Rows are points. The ring and each string are closed loops that go straight from each point to the next, and from the last back to the first. Before rounding, they use only three directions, however many columns there are. How many times does the string pass through the ring? Passing back the other way cancels.
(in the rows, 128 means zero)

Ring, 7 rows:
113, 117, 136, 109
104, 126, 116, 95
102, 125, 102, 105
118, 123, 89, 102
143, 124, 86, 79
149, 119, 104, 84
128, 109, 136, 118
String:
140, 136, 66, 57
136, 133, 79, 64
116, 113, 114, 122
113, 109, 107, 138
140, 126, 73, 82
159, 137, 65, 40
162, 139, 72, 29
127, 119, 109, 99
117, 110, 119, 129
149, 127, 100, 63
160, 122, 108, 64
153, 112, 127, 92
119, 96, 146, 156
116, 107, 129, 134
127, 119, 116, 96
145, 125, 120, 65
130, 104, 149, 124
119, 96, 153, 155
112, 99, 138, 155
133, 117, 118, 96
153, 125, 107, 62
129, 116, 114, 105
125, 104, 122, 138
162, 124, 89, 66
140, 114, 97, 105
119, 108, 112, 134
129, 122, 101, 91
147, 138, 73, 44
141, 134, 65, 60
Times through: 1

Ring:
123, 127, 114, 209, 183, 137, 94, 91, 179
137, 143, 120, 137, 140, 130, 127, 125, 116
140, 163, 123, 94, 94, 131, 152, 168, 83
133, 175, 118, 109, 74, 137, 155, 192, 96
127, 126, 141, 113, 145, 136, 99, 124, 142
124, 105, 140, 150, 190, 135, 74, 82, 173
String, 24 rows:
133, 137, 129, 124, 139, 133, 117, 128, 124
143, 139, 136, 78, 125, 127, 131, 135, 88
146, 144, 140, 51, 108, 125, 141, 149, 68
134, 138, 132, 111, 133, 132, 120, 132, 117
128, 176, 106, 157, 91, 139, 149, 179, 121
133, 140, 130, 116, 130, 133, 120, 136, 120
137, 147, 136, 78, 107, 132, 132, 156, 97
131, 179, 123, 89, 58, 139, 156, 208, 93
121, 185, 109, 147, 66, 145, 151, 208, 127
121, 167, 109, 174, 105, 143, 132, 169, 148
128, 139, 129, 132, 135, 136, 113, 134, 137
131, 119, 145, 102, 155, 133, 96, 112, 135
124, 137, 125, 157, 146, 138, 105, 126, 155
117, 134, 119, 196, 161, 142, 93, 116, 185
119, 89, 143, 177, 221, 138, 50, 56, 205
124, 89, 144, 161, 220, 134, 56, 53, 188
129, 108, 138, 143, 187, 133, 83, 83, 158
126, 129, 123, 171, 165, 136, 100, 107, 160
120, 140, 106, 221, 166, 140, 104, 110, 180
134, 121, 137, 119, 161, 131, 102, 105, 132
133, 119, 126, 162, 183, 131, 98, 85, 149
131, 138, 107, 198, 169, 133, 116, 101, 149
131, 155, 105, 184, 137, 135, 132, 132, 135
131, 157, 110, 163, 125, 135, 133, 144, 129
Times through: 1
String (23 x 9):
133, 102, 150, 105, 183, 130, 81, 84, 143
127, 127, 129, 151, 162, 135, 99, 109, 153
118, 134, 110, 222, 174, 141, 94, 104, 191
126, 139, 120, 166, 150, 137, 110, 122, 151
132, 114, 136, 135, 178, 131, 92, 90, 145
121, 153, 101, 220, 146, 141, 118, 129, 169
127, 146, 114, 175, 143, 137, 118, 128, 148
137, 122, 136, 115, 161, 129, 107, 104, 122
145, 122, 137, 95, 159, 124, 117, 101, 98
146, 129, 139, 77, 142, 124, 125, 117, 87
136, 136, 132, 111, 137, 131, 120, 128, 116
144, 137, 140, 65, 123, 126, 131, 136, 82
148, 157, 137, 39, 86, 126, 156, 170, 52
143, 152, 137, 56, 96, 128, 145, 164, 72
132, 152, 124, 121, 115, 135, 131, 152, 116
123, 205, 93, 169, 49, 145, 173, 224, 116
121, 205, 93, 172, 47, 146, 170, 227, 123
126, 159, 117, 147, 111, 139, 130, 160, 133
120, 171, 112, 160, 91, 144, 135, 183, 142
129, 124, 151, 81, 136, 135, 98, 133, 131
135, 104, 159, 70, 166, 130, 85, 99, 128
129, 131, 131, 133, 148, 135, 106, 121, 140
122, 135, 122, 172, 154, 139, 101, 120, 165
Times through: 1

Ring:
139, 110, 179, 146, 122, 115, 172, 143, 114, 110, 122, 90
137, 103, 190, 130, 95, 117, 188, 143, 124, 94, 136, 97
145, 106, 167, 111, 87, 139, 157, 131, 144, 78, 143, 109
154, 115, 135, 105, 98, 157, 112, 119, 155, 74, 141, 119
161, 129, 104, 116, 122, 161, 68, 112, 152, 82, 128, 128
159, 137, 98, 136, 145, 148, 57, 115, 136, 100, 113, 127
154, 133, 116, 150, 154, 135, 81, 124, 122, 113, 107, 113
144, 119, 156, 153, 141, 121, 138, 137, 114, 117, 113, 94
String:
145, 100, 179, 132, 124, 141, 174, 140, 131, 105, 131, 71
147, 105, 166, 126, 118, 144, 156, 135, 136, 98, 133, 84
135, 92, 208, 126, 94, 124, 216, 148, 128, 95, 142, 76
130, 100, 205, 131, 81, 104, 210, 148, 119, 91, 139, 101
138, 116, 169, 136, 98, 110, 157, 137, 120, 94, 128, 119
149, 109, 155, 119, 108, 146, 140, 129, 142, 88, 136, 101
150, 98, 165, 96, 84, 162, 157, 127, 160, 70, 153, 97
148, 105, 160, 97, 73, 150, 148, 125, 156, 65, 152, 118
145, 119, 147, 117, 88, 130, 128, 126, 139, 78, 136, 132
148, 121, 141, 127, 111, 134, 119, 126, 134, 90, 127, 120
164, 116, 113, 101, 117, 182, 82, 111, 167, 76, 139, 109
168, 127, 92, 101, 119, 182, 51, 105, 168, 73, 135, 127
157, 138, 100, 126, 120, 142, 60, 113, 140, 85, 121, 146
154, 136, 110, 134, 126, 135, 73, 118, 132, 93, 117, 138
169, 148, 63, 132, 156, 164, 7, 103, 146, 96, 109, 142
166, 138, 83, 133, 158, 164, 37, 110, 144, 101, 111, 121
157, 127, 118, 134, 141, 149, 86, 121, 136, 101, 118, 111
146, 127, 139, 143, 125, 121, 114, 129, 121, 102, 117, 121
148, 142, 117, 169, 161, 110, 81, 129, 103, 125, 95, 123
156, 128, 120, 155, 173, 143, 89, 127, 122, 124, 104, 90
152, 119, 139, 142, 144, 141, 116, 130, 128, 110, 117, 94
146, 120, 148, 141, 127, 126, 129, 132, 123, 104, 120, 107
135, 122, 170, 159, 123, 94, 157, 143, 101, 115, 113, 112
134, 109, 190, 156, 125, 102, 187, 149, 104, 118, 118, 85
Times through: 0
